Rows are points. To make a cloud, some directions were put in groups of two or more. Within a group, all points are equally far from the middle, so they leave a hole (a ring in 2 directions, a hollow ball in 3). The other directions are filled evenly. Then the cloud was stretched, turned, moved and blurred a little. How many holes are there, and how many directions does each take, smallest first?
In the rows, 128 means zero.

Cloud (15 x 2):
[[ 93 155]
 [ 78 115]
 [ 84 142]
 [168  58]
 [120 172]
 [195  99]
 [ 80 133]
 [ 80  95]
 [ 76 107]
 [ 79 127]
 [114 169]
 [ 83  85]
 [ 86 146]
 [136  49]
 [120 172]]
Holes: 1 (2)

Cloud:
[[185 161 200]
 [202 121 178]
 [189 113 111]
 [146 202 156]
 [ 88 124 164]
 [119 190 147]
 [138  88 113]
 [200 142 120]
 [128  94 201]
 [147  77 121]
 [151 120  93]
 [158 122 216]
 [171  97 198]
 [142 103 211]
 [139  70 155]
 [113 162 118]
 [120 162 112]
 [100 126 120]
 [152 110  97]
 [206 154 136]
 [153  86 195]
 [187 121 105]]
Holes: 1 (3)

Cloud, 30 rows:
[[121 105  94  72]
 [135 217 105 100]
 [135  62 129 121]
 [208  93 152 156]
 [110 191 113 175]
 [138  80  91 183]
 [130  64 127 146]
 [197 119  74 108]
 [204 116 129 206]
 [134 111  53 166]
 [118 177 141 182]
 [121  96 107  75]
 [160 110  49 168]
 [206  91 131 117]
 [ 95 168  62 114]
 [126 157 176 143]
 [183  59 132 141]
 [133 108  74  78]
 [104  92 127 155]
 [133 114  51 161]
 [128  65 126 146]
 [137  76  97 181]
 [119 108  68 173]
 [102 152  61  95]
 [106 110 121  75]
 [147 206 111 183]
 [136 159 177 151]
 [208 133 146 115]
 [ 92 172  73 145]
 [109 147 169 140]]
Holes: 2 (2, 2)

Cloud, 49 rows:
[[ 82 117  33 101 135 170]
 [160  73 117  76 144 159]
 [111 194  76 177  86 121]
 [133 140 126 169 143 204]
 [ 93  92  86  54  95 169]
 [154 119 148  86 101  75]
 [139 160 102  58  70 112]
 [ 87 145  48 188 136 134]
 [ 44 111  83  80  88 122]
 [101  96 127 106 156  71]
 [ 77 150 131 177 130 110]
 [ 32 142 119 127 123 158]
 [163 128 174 140 110 170]
 [106  77  33 147  89 133]
 [ 69 143 125 152 131 199]
 [165  89  76 153 132  78]
 [173  98 133 156  92 189]
 [124 197 102  63 104 128]
 [162 129 167  92 101  95]
 [121  83 141 173 127 190]
 [124 206 143 119 116 137]
 [ 97 132  17 136 109 110]
 [165  92 117 152  80 196]
 [207 117  98 115 139 100]
 [135  66  86 143 169 163]
 [173 131 155 137  64 140]
 [ 75 149 110 161 126 206]
 [ 74 147  72 101 158  88]
 [132  43  74 136 134 147]
 [175 132 161 139  74 135]
 [103 178  98  78  77  92]
 [ 49 143  83 162  73 143]
 [111 126 129 109  53  84]
 [ 57 120  94  89 170 139]
 [194 131 128 177  96 123]
 [102  95 101 194 152 162]
 [121 197 113 120  56 136]
 [124 165 103 128  58 202]
 [ 89 138 112 107  51  89]
 [132  47  83 129 152 149]
 [197 112 119  83 142 121]
 [106  86  73 181  63 128]
 [179  96  70 150 107  83]
 [ 86  75 127  95 171 125]
 [ 99 144  27 172  93 121]
 [ 90 176 127 107 103 199]
 [ 59 133  93  72 148 168]
 [135 138 127  80  60  89]
 [ 87  61 151  92 136 140]]
Holes: 3 (2, 2, 2)

Cloud:
[[147 133 160 148 164  71 187 152 178]
 [ 65 137 128  83 125 146  66 108 120]
 [144 182 141  38 106  80 116  92 108]
 [ 84 190 142 158 143 190 138  91 145]
 [154 112 144 132 139 150 205 128 178]
 [108 172 106 134 104  60  94 104  71]
 [154  89 185 153 139 102 167 149 122]
 [ 87 186 157  77 156  70 149 183 153]
 [115 140  66 109 133 203 125  60 127]
 [178 142 109 161 188 142  59 152 160]
 [ 95 174  46  33 153 121 170 122 128]
 [159 120 149 174 180 120 110  97 184]
 [103  72 123 184 146 191 138 156 168]
 [ 51 114 142 142  90  90 113  76 112]
 [139 110  76 116 183 131  80 127  61]
 [144 134  53 126  93 121  64 187 111]
 [ 41 141 177 166  98 118  68 165 156]
 [192 198  72 159 156 111 118 112 122]
 [ 72 195 143  89 114  76 163 102 149]
 [157  90  32  79 142 136 157 165  64]
 [ 93 199 106 145 166  55 136  94 122]
 [108 122 130  75  86  60 183 156 104]
 [ 45  76  90 153 111 110 147  94 119]
 [135 198 127 165 129  98  48 111 140]
 [189 167 124 161 121 151  94  77  62]
 [ 54 125 124  60 122 134 125 142 132]
 [138 105 138 123  91 153 186  52 155]
 [127 116  93  97 105 156 168  48 171]
 [142  96 143 193 182 143  22 145 130]
 [132 129 131  92 177 126 151  64 160]
 [110 125  75 111 152  71 131 137 182]
 [135 188 105 105  46  94 146 110  73]
 [118 159 136 176 115 187 166  76 178]
 [177 100  39 120 166 122 151 105  70]
 [ 93 159 136 140  72  98 160 112 164]
 [101 149 180 209 100 105  60 131 142]
 [ 95 176 147 102 115  70 176 122 174]
 [109 223  93 152 117 155  27 116 123]
 [ 91 119 122  80 128 107 192  68 140]
 [ 98 145 124  90  71 144  49 132  90]
 [ 78 235 103 125 122 175 107 123 132]
 [ 78 163  47  61 138 135 111 178  88]
 [ 90 115 101 139  43 121 116 123  64]
 [ 79 183 124  66  94 134 128  57 180]
 [ 82  86 143 149 168 132 119  76 140]
 [ 26 120 140 127 107  80 127 133  91]
 [103 114 157 207 134 111 169 145  68]
 [214  76  77 113 117 134 100 122 131]
 [174 101 119 178 130 120 100  74  79]
 [ 88 164  64  86 119 139 139 139 179]
 [ 93 123  33  83 175 105 109 153 130]
 [ 58 195  59 131 150 140  93 118 140]
 [113 166 178 160 146 168  99  56 162]
 [144  84  95 126 200 130 148 111 159]
 [168 163  89 133 172 136 104 213  86]
 [ 98 204 180 146 119 109 113 120 141]
 [199  97 101 170 147 113 161 142  79]
 [140 173  82 155 210 132 102 153  70]
 [121 166  45  80  80 159 114 156 124]
 [124 127  60 174 168  80 106 168 144]
 [ 99 184  52  38 118 136 141 152  74]
 [117 137  64 115 102  80 185  70 123]
 [ 51 191  93 120  87 144 161  93 149]
 [ 60 147  36 120 118 174  72  96 116]
 [ 73 134  55  93 145 119 175  70 124]
 [189 154 122 137 203  75 114 160 166]
 [115 177  53 133 137 164 120 186 134]
 [111 204 146  69  62  88 153 108 106]
 [186 123  98 106 117 113  76  79  99]
 [103 196  94 152  61 198 120 131 152]
 [110  84  28 153 101 137 126 115  41]
 [157  90  47 151 193 135 125 119  78]
 [122 122  62  95  70 121 193 107  96]
 [142 162 141 173 161  93  81 169  91]
 [137 135 153 157 187  69 193 135 149]
 [136 205  97  71 126  79  85  81 119]
 [128 131 105  97  81  73 202  66  95]
 [128 189 146 111 139  86 124 202  89]
 [103  93  91 119 133  87 135  82 153]
 [111 203 125 102  96 118 178 178  92]
 [186 119  98 122 163 131  79  86 118]
 [ 68 159 125 119 151  89 176 158 172]
 [158 198 119  33  98 135  73  70 136]
 [116 176  73 111  81 129 161  81 186]
 [144 146 146  83 170 140 180  71 175]
 [126 151  64  25 137 143 108 157 132]
 [107 184 126 170 116 128 194  86 161]
 [128 162 121 140 182 141 110 182  52]
 [ 91 119  59 122 144 118 138  51 128]
 [ 86 180 138 128 154 119  75 206 111]
 [166  92  83 126 119 195 159 126 142]]
Holes: 2 (2, 4)

Cloud (91 x 9):
[[118 158  71 157  72  51  95 110 118]
 [ 91 122 163 167 154  50 191 112 170]
 [ 97  88 138 159 143  75 179 155 181]
 [101 181 160  54  63 181 133  96 105]
 [102 139 110 127 141 115 132 158 190]
 [211 105  95 140 136 152  48 119  84]
 [111 172 104 135  97 115  62 140 103]
 [ 95 113  60 113 140  63  78 133 139]
 [160 127 128 168 174 132 107  76 142]
 [110 147  86  98 122  87  72 163 159]
 [144  97 135  98 136 176  82 109 153]
 [168  66 121 186 129  80 154  67 182]
 [203  96 141  73 101 138 129 151 109]
 [172 117  98 140 155  70 159 147 195]
 [119 163 167 132 168  77 181 119 183]
 [191 100 146 126 157 203 125 161 160]
 [125 173 112 128  79  96 186  87  93]
 [ 73 142 109 113 155 143 153 132 108]
 [ 58 167  88 127 130 146 193 173 170]
 [ 72 119 115 100 111 112 146 189 108]
 [158 115 103  73 141 115 101 139 143]
 [198 177 135 163 140 135 119 129 152]
 [132 156 111 145 172  54 106  93 185]
 [ 80  93 103  78 154 101  80 189 170]
 [174 132 177 131 150 117  87 131  65]
 [108 169 168 103 140 107 176  80 156]
 [188 124 121  99 119 102  92 118 217]
 [167 137 127 113  96 197 198 187 125]
 [151 103 137 113 150 124 102  98 202]
 [140  64 125 148 137 148 167 128 217]
 [ 92 182 153 147 137 127 210 117 139]
 [171 108 142 133 113  89 122 143 148]
 [ 77 102  79 169 119 114 177 134 182]
 [142  50 151 118 207 128 201 138 151]
 [150  93 119 104 102 120 165 176 193]
 [ 68 134 194 109 122 113 169  77 125]
 [ 95 135 141 153 110 154 155 113  95]
 [147  65  83 177 153 115 126 172 123]
 [ 87 177 113 124 120  93  61 102 107]
 [182  63 140 122 114 119 131 136 151]
 [ 58  92 125 153 133  74 178 151  87]
 [ 83 123 126 124  69 137 142 146 177]
 [138 125 159 150 206 146 159 174 195]
 [155 150 121 136 165   7 193 105 101]
 [ 72 154 124 109 109  60 155 103 188]
 [103 154 178 100 139 185 154  77  86]
 [ 66 146  63 153  86 145 100 159 137]
 [148 105 100 169 127 116 163 166 162]
 [129 101 131  77 157 171 176 124 132]
 [160 113 155 108 183 181 186 186 168]
 [146  93 108 177 120 146 131 166 114]
 [180 124  50 128 171  53 124 165 158]
 [153 153 109  97 145 107 166 118 147]
 [151 103  57 157 137 102 166 159 152]
 [ 72 150 102 171  91 150 185 201 124]
 [132 102  89 136 150 117 177 146 188]
 [175 143  87 130 104  76 123 111 130]
 [166  63 158 116 170  97 133 130 133]
 [169 134 162 119 173 136 159 153 152]
 [176  57  76 164 107  90 115 169 132]
 [137 111 200  97 130 123 107  94 107]
 [177 146 121 169  95 146 134 118 144]
 [152 156  97 179 139 153 134 137 187]
 [135 170 123 155 143 186  98  41 121]
 [137 137 138 150 161 193 137  88 107]
 [138 129 127 190 104  87 166 144 125]
 [ 99 191 132 109  64 126 199 107  93]
 [104 135  77 112 118  88 235 154 111]
 [ 58 190 114 160 140  77 175  87  86]
 [ 94 121 149 139 167  64 173  81 169]
 [174 128 170  84 128 109 126  80  84]
 [164 132 110 145  90  20 113  96 135]
 [ 83 101 112 142 105  90 131 148  85]
 [158 174  58 120 115 118  63 155 105]
 [158  59 116 119 153  94 131 185 129]
 [ 70 142 102 147  79 197 118 171 127]
 [ 95 174  70 106 187  87 185 138 129]
 [119 177 136 102 107 106 179 121  96]
 [121 150 212 110  89 169 104  95 138]
 [118 107  96 154 132  94 181 137  95]
 [111 132 107 117 153 133 224 145 128]
 [ 73  95 112  76 161 121 163 147 121]
 [154  98 120 119 137 148 148 206  99]
 [190 164  84 175  68  67 100 114 104]
 [143 169  78 101  89 183  70  94 115]
 [116 132 139 122  52 150  89  86 164]
 [155 146 184 117  80 171 156 120 110]
 [104 102 110 133 158 170  92 163  74]
 [134 123 133 154 167  98  62 104 118]
 [171 146  96 144 125 107 120  88 170]
 [107 149 153 100 148  92 184 135 194]]
Holes: 0

Cloud, 89 rows:
[[148  98 132  76 128 113 123 181 190]
 [190  51  97 155 108  86  70 103 182]
 [140 127  82 134  60 151  98 127  69]
 [102 150 102 102  90 205 120 101 199]
 [ 78 158 117 144 143 162 157  69 141]
 [143 150 119 160  44  86  66  87 144]
 [117 185  76 140 143  95 103  79  77]
 [128  75 190 110  86 178  66 107 145]
 [100  96 148 139 194 113  81 189 154]
 [142  70 122  89 147 187 148 156 146]
 [142 193 138  78 138 161  96  69 195]
 [136  91 152 191 159  69 142 115 146]
 [121 106  94 198 126  66 133  75 184]
 [121 121 155 186 104 119  79 181 104]
 [147 149 153 197 112 176  81 115 156]
 [ 54 182 114  96 112 121 149 130 120]
 [124 120 154 136  63 126 177 105  90]
 [141 151  39 145  97 124  93  91  87]
 [114 127 170  62  63 127 128  74 142]
 [ 69  83 187 103 113 158  52  98 153]
 [215 102 142 125 123 176 133 133  98]
 [132  65 114 128 130  90 142 149  57]
 [182  93 143 142  82  86 119 157 192]
 [198 104 172 146 109 119 108  69 174]
 [131 106 134 120 127 138  96 148  31]
 [126  99 122  37 103 185  75 128 138]
 [161  84 117  76  74 117  49 116 105]
 [ 49 100 190 116 107 127  71 157 168]
 [181 120 154  74  70  92 134 107 121]
 [174 173  83 133  66 180 127 109 162]
 [117 103  63 136 144 143  68 163 205]
 [153  63  52 126 101 139  82 124  93]
 [ 57  94 137 119 167 186  89  79 183]
 [ 70  96 151  92  83  84  50 115 165]
 [189  92 172  92  53 143 109 115 162]
 [122 163 123  72  62  86 118 141 125]
 [133 150 110 124  34 108  97 157 145]
 [148 159 160 125 136 173 113  64 208]
 [178  99 144  61 175 156  91  92 138]
 [158 146 176  48 154 172  88 143 161]
 [103 163 179  64 128 102 112 158 154]
 [102 174 135  89  78 126 153 163 133]
 [ 96  85  69 112 169 120  58 119  78]
 [124  87  83 117 161 141  90 191 183]
 [ 50  67 122 152 130 107 110 111 211]
 [116 201 139  89 142 175  49  72 139]
 [107  91 101  66 115 127  34  79 162]
 [ 64 174 136 132 112 169  42 121 193]
 [143 194 111 107 103 114 163  92 123]
 [ 82  74 131 130 133 168 136  83 206]
 [ 27 129 133 135 165 147  65  80 183]
 [ 69 122 147  60 136 108 127 150  90]
 [139 132  94 145 167  96 125 182 160]
 [115  89  78 186  75 123 142  71 148]
 [160 162 103  98 193 199  96  97 140]
 [177  69 154  94  55 115 136  89 122]
 [140 126 115 108 156 117  53  44 206]
 [137 104 142 156 163  40  76 106 164]
 [148  77 121  47 124 153 108 122 199]
 [151  75 153 178 148  52  72 112 133]
 [139 172  88 163 163 159 125 165 128]
 [135 145  91 175  86 143  47  73 112]
 [161  86 107 145 137  96 177 107 173]
 [155 181  68 155 119  87  84 100  89]
 [138 165 146 166 105 165  35 137 169]
 [155 101 102 161 201 151  44 135 122]
 [103 175  71 156 115  52 113 100 130]
 [108 182  78  92 118 173  28 112 135]
 [140 143 159  86 104  69  91  90  81]
 [ 94 168 173 155 136 138 118 107 217]
 [144 103 180 161  73 108 167 141 146]
 [ 55 117 105  95  93  64 145 106 125]
 [129 150 163 127  44 133 150  76 165]
 [ 95  80 104  95 151  83  91 115  55]
 [194 124  91 165 161 188  85 155 131]
 [ 84 194 148  81  97 132  58 142 179]
 [132 110 131 160  67  75  72  96  66]
 [168 117 126 106  47 128  70  89  89]
 [114  52 152 144 172  90  61  68 171]
 [216 142  90 132 138 194  57 139 158]
 [112 156 115 184 119 110 108  52  81]
 [ 91 140  79 197 161 131  83 142 162]
 [ 70 116 129  86  98 199  72 145 174]
 [138 154 153 132  58 141  78 167 187]
 [176  76 135 104 176 143 116  68 117]
 [102 150 117  66 105 142 106  58  83]
 [169  94 130 107 131  37 108 119 114]
 [141  57 135 104 144  99  44  90  86]
 [183  52 139  87  67 116  89  87 139]]
Holes: 2 (3, 6)

Cloud, 104 rows:
[[ 83  96 148 171 141 202 206 147 209]
 [105 129 152  98 214 206 102 122 199]
 [112 137 118 187 146 214  87 149 179]
 [170 149  48 187  89 128  62 162 117]
 [ 78  69  88 152  82 135 167  94 224]
 [122 102  48 135 154 133 134 193 145]
 [148 124  70 187 134 177 128  84 169]
 [120 104 127 204  64 116 176 166 180]
 [205 157 135 158 112 121 137 135  58]
 [109  99 133  62 150 150  81 164 126]
 [ 96  35 133 157 123 127 172 125 101]
 [133  84 142  97 124 180 135  66 176]
 [176 144 120  97 146 129 173 183 119]
 [135 125 183 139 170 143 163 118  61]
 [124 109  96 235 109 151 187 168 169]
 [163 226  86 142 137 131  54  99 124]
 [ 96 106 135 148  92 188  80 101 179]
 [174 143  74 176 180 153 107 150 149]
 [158 143  67 150  99 155  83 205 143]
 [163 207  95 142 183 153 117 188 117]
 [114 126 152 177  80 205 119  83 163]
 [117 127 196 175 187 161 169 198 147]
 [207 143  93 214  99 121 103 124 102]
 [111 117 109 144 151 112  97  91  95]
 [143 207 118 122 193 159 118 168 106]
 [123 101 114 106  91 124 142 120 221]
 [130 146 151 216 178 153 106 156 137]
 [145 149  68 166  16  87  87 104  95]
 [ 67  79  96 117 128 176 124  84 218]
 [ 74 130  69 157  90 182 130 130 158]
 [109  94 141 115  87  88 162  93  59]
 [107 153 171 149 199 187 180 196 149]
 [120 159  68  74  91  88 139  99 149]
 [106 158 174 166 138 180 203 143 146]
 [ 89 144 146  72 102 119 142  99 184]
 [107 173 137 175  86 160 144  71 116]
 [190 143 122 142 108 116 105 160  48]
 [138 111 148  29 144 137 110 107 144]
 [ 93 156 167 156 147 168 146 201 113]
 [158 152 210 108 152 114 163 143  83]
 [ 60  72 111 130  51  97 198  96 126]
 [120 110  64  89 143 174 136 191 177]
 [125 196 165 109 216 156 126 142 156]
 [ 90  46 100 150 123 174 125 155 184]
 [ 87  67 121 181 144 131 198 128 214]
 [112  77 140 198  54 109 216 119  95]
 [ 87  95 160 167 182 232 160 113 197]
 [140 113 158 144 179 154 162  60 136]
 [ 91  63  66 123  28  79 127 105 129]
 [131 155 164 135  97 130  60 139  99]
 [151 141 107 184  52  67  74 147 104]
 [148 150 133  79 185 141 161 127 104]
 [137 185 116 119 119 135 117 182 193]
 [124 101 151 172  77 158 173 141 198]
 [131 108  94 145 109 160 201 133 124]
 [ 60 149  96  70 144 142 107 108 166]
 [136 174  80 139  98 136  74  49 118]
 [128 154  26 130  89 144  84 120 128]
 [100 179  93  57 119 131 111 126 118]
 [125 167  63 133  93 122  71 123  80]
 [ 73  74 132 106  92 167 164  76 124]
 [ 85  93 188 141 111 149 138  33 137]
 [133 162 125 177 139 144  84 200  95]
 [138 128 167 197 177 156 101  93 140]
 [114 148  84 167  95 122 176 118 203]
 [122 197  99 112 131 188 116 175 152]
 [179 175 134 151 122 119  63  63  90]
 [152 129 119 120 175 117 157 142 200]
 [113  84 108 173  54 115 167 157 198]
 [113 160 124 168  92 164 119 103  75]
 [165 202 162 180 116 110  97 147 113]
 [135 139 132 193 106 172 148 144 212]
 [161 112  98 158 108 157 160 158 207]
 [ 57  82 115  91 179 130 144 174 201]
 [117 100 152 108 220 185 130 148 200]
 [ 83 160  85 161 153 203 117 128 175]
 [173 108 156 215  67 140 158  87 133]
 [146 173 105  66 109 119 107 126  71]
 [122 106  72 115 154 145  82 114 124]
 [148 123 138 101  66 119 132 165  69]
 [151 135  60 101 145 163  94 189 121]
 [104 180  50 183 121 148  91 142 175]
 [ 58 102 102 135  62 138 111  78 130]
 [153  71  91 126  79  81 110 173 126]
 [152 117  93 208  57 144 137 126 189]
 [165  98 169 155 159 141 151  73 129]
 [208 157  93 149  61 110 128 109 109]
 [130 195 122 108 147  75 128 145 115]
 [145 186  85 165 153 111 105 173 188]
 [138 142 155  80 170 170  73 140 192]
 [142 166 167 159 184 204 154 184 111]
 [115 176 107 154  94  70  99 140  75]
 [127 141 126 181  99 119  85  84 191]
 [ 62  97 101 149  71 120 192  73 138]
 [ 51  80 172 125  77 133 127 108 149]
 [ 72 149  70 119  98 141 159 116 160]
 [154 199 138  95 167  98  96 101 122]
 [180 222  89 151 153 158  56 102 151]
 [126 131 168  89 110 159 111  52  98]
 [150 106 213 139  88 128 142 131  89]
 [118 160  91 190 165 148 141 208 143]
 [ 92 139  62  89 132 181 126 128 206]
 [151 106 157 155  46  62 152 103  68]
 [106 134  51 175  82 126 125  98 215]]
Holes: 1 (9)

Cloud:
[[207 117 121 156  95 123 140 136 185]
 [170 109 155  65 163  42 172  85 112]
 [110  73  62  94 152 128 177 196 129]
 [168 101  46 145  78 173 219 130 151]
 [ 93  77  71  85 120 155 177  85 106]
 [160  78 162  98 136 176 108 122 106]
 [ 78  79 161 142  95 143 144  65  97]
 [118  55 108 104 131 179 147 173 128]
 [ 71 142  87 169 175 138 120 131 105]
 [158  73  76 118 135 111 236 161 148]
 [112  82 115 200 112 155  59 111  69]
 [110 132  49 198 108 199 122 132 105]
 [ 94 119 108 182 146 192 115  76 165]
 [163 134 193 119 133  69 141  52 129]
 [156 206 117 106 119 111 117 101 190]
 [160 145 152 139 181 154 113  84 194]
 [169 199 115 135 139 129  78 121 130]
 [160 178  98 102 160 121 115 106 106]
 [ 78 101 103 160 116 115 192  69 162]
 [ 93  80 146 146 102 164 150  32 117]
 [148  16  60 166 123 143 131 105 107]
 [117 179  69 173  85 131 145 121 158]
 [155  99 122 143 180  65 199 134 126]
 [144 103  30 121 132 151 145 218 106]
 [180  84 130 130 146 143 137  31 111]
 [133 135  92 112 147  68 133 202  94]
 [105 135 125 101 126 107  95 113 197]
 [173 143 101  93  54 137 196 118 150]
 [106  88 148 157 128 101 124 150 150]
 [169 205 132 132 158 165 135 176 190]
 [ 79 103  80 188 165 165 150  81  89]
 [216 114 121  92 110 141  99 168 118]
 [164 158 126  92 179  61 102  90 156]
 [155  62  73  68 128 107 123  70 109]
 [186 104 104 149 119  95 108 176 116]
 [127 121 107 116  66 101 180 137  76]
 [117  74 110  78 172 130 120 105  54]
 [ 91 104  60  98 151 137 171 189 136]
 [218  93  88  72 139 109 199 165 179]
 [ 88  67 145 151 145 162 147  84  86]
 [156 159 116 161 142 155 123 228 170]
 [134 156 166 113 157 120 154  48 120]
 [ 95  52  69  94 168 123 186 141  80]
 [162 107 100 162 136 184 199 157 107]
 [145 108  90 155 173  70 140 171 154]
 [155  64 178 103 156  79 132  40 115]
 [138  74 148 152 155 155  91 113 177]
 [172 132  93 119  77 151 134 232 151]
 [101  72 106 167 197 117 133 130  70]
 [145 212 179 120 127  94 118 111 175]
 [113 133  81 135 171  80 147 186 144]
 [132  34  76  60 203 114 168 162 128]
 [122  43 133 107  97  86 132  42 127]
 [125 223 172 110 114 113  88  99 116]
 [186 133  99 120 122 121 111  57 159]
 [117 104 102 190  99  86 122  79  87]
 [167 164 137  82 184 160 140 168 183]
 [129  96  41  94 170 170 116 122 128]
 [117 120  92 161 123 184 180 185 167]
 [193 174 151 161 123 128 102 142 200]
 [151 138 130 126 110 163 157  26 135]
 [159 207 114 117 162 153 142 210 166]
 [113 108  77 158  90 153 235  94 115]
 [118  74 114 102 191  91  67 177  96]
 [116 139  70 137  55 145 174 152 148]
 [184 129 192 135  95 130 162  97 162]
 [ 94  56  78 102 199  92 154  94  70]
 [183 115 154  88 219  78 148 119 143]
 [165 143  94 135  96  93  98 201 147]
 [101  94 114 199 105 147 125  48 183]
 [151 143 151 185 168 129 161 118 106]
 [139 172 150  95 124  81 177  80 110]
 [153 150 168 142  92 101 194  42 147]
 [159 154  93  66  97 172 175 108 156]
 [192 100  81  71 100 117 188  92 108]
 [110 129  84 143  87 133  76 185 171]
 [207 152  98 122  81 150 113 157 180]
 [135 184 121  74 100 106  88  98 157]
 [144  82  70  63 168  70 122  72 125]
 [141  38 107 190 156 168 116 114 149]
 [167  30 113  81 106 111 161  37 128]
 [120  77 103 197 148 131  66  95 120]
 [170 174 102  96  75 176 175 118 179]
 [178 171 129  92 208 124 101 175 156]
 [175 134 143  59 113  56 139 164  95]
 [108 161 167 112 100 120  96  44 133]
 [100  62 105 128 171  66 182 122 113]
 [122 107  82 159 117 105  75 161 158]
 [163 167 114 164 162 125  93 164  82]
 [146 190 166 123 163 118 161  93 172]
 [ 90 154 102 189  67 187 173 111 125]
 [146 168 203 111 157 128 121 113 129]
 [146  30  68  46 201 119 174 129 102]
 [125  84  91 156  73 160 181 122  58]
 [ 97 103  88 161 134 192 186 155 105]
 [181  96 156 144  85 104 142 133  90]
 [187  97 160  73 139  94 127 122 200]
 [142 105 137  91 135 158  59 198 176]
 [ 81  76 148  98 119 106 162  71 108]
 [176  93  96 129 124 100 197  73  71]
 [169 138 127  54 128  76  47 151 140]
 [156 232 109 110 120 112  83 206 162]]
Holes: 2 (2, 6)
